Each row is a point. To make a cloud, some directions were put in groups of two or more. Within a group, all points are equally far from the middle, so they leave a hole (a ring in 2 directions, a hollow ball in 3). The other directions are filled evenly. Then the cloud was stretched, turned, moved and blurred a little. How many holes are there, and how many directions does each take, smallest first?

Cloud:
array([[-1.53, -1.23,  0.49],
       [ 2.53,  0.87, -0.70],
       [-0.89,  2.42,  0.16],
       [-0.26, -0.01, -3.63],
       [ 0.39,  2.37, -0.55],
       [ 0.81,  2.09, -1.89],
       [ 0.20, -1.90,  0.04],
       [ 0.86,  1.95, -2.42],
       [ 1.03, -1.95, -0.37],
       [ 2.03,  1.80, -2.62],
       [ 1.41,  1.20,  1.60],
       [ 0.10,  2.57,  1.56],
       [-0.77, -1.37, -1.50],
       [-0.45, -1.38, -2.42],
       [ 0.87,  2.26, -0.46],
       [ 2.09,  0.14,  0.56],
       [ 2.27, -0.18,  0.20],
       [ 2.00, -0.60,  0.46],
       [ 1.29, -0.51,  1.69],
       [-1.29,  2.58,  0.96]])
Holes: 1 (2)

Cloud:
array([[ 2.11, -1.94,  0.28,  1.37],
       [ 2.30,  0.05,  1.27,  0.61],
       [-0.72,  2.45, -0.35, -1.00],
       [-0.95, -2.35, -0.39, -1.76],
       [-1.37, -1.57,  0.28,  2.72],
       [ 2.48, -0.74,  0.61,  1.24],
       [ 1.79, -1.92, -1.95, -1.51],
       [-2.20,  1.26, -0.78, -1.40],
       [-2.38,  0.21, -1.44, -1.29],
       [ 1.76,  1.85,  0.54, -0.38],
       [ 0.11, -1.83, -0.20, -2.50],
       [-0.75, -0.05, -0.95,  2.84],
       [-1.68,  0.34,  2.30,  0.49],
       [-1.94,  0.58,  2.10, -0.03],
       [-1.62, -2.62, -0.89, -0.53],
       [ 0.25,  2.35,  0.14,  0.81],
       [ 1.58,  1.22,  0.41, -2.19],
       [-0.41,  2.43,  0.25,  0.55],
       [ 1.03, -0.74, -3.03,  0.59],
       [ 0.92, -1.85,  1.46,  1.66],
       [-1.05, -1.14,  1.52,  2.37],
       [ 0.78,  1.12, -1.64, -2.49],
       [ 1.37,  0.44,  1.54, -1.82],
       [-2.23,  1.06,  1.61,  0.00],
       [-2.44, -0.96, -1.61, -0.76],
       [ 1.52, -1.61, -1.66, -2.19],
       [ 1.48, -0.71, -1.42, -2.74],
       [ 1.37, -1.17, -1.18, -2.67],
       [ 1.19, -0.78, -2.96,  0.66],
       [-2.45,  0.79,  1.23, -0.89],
       [ 2.11,  1.14,  1.04, -0.36]])
Holes: 2 (2, 2)
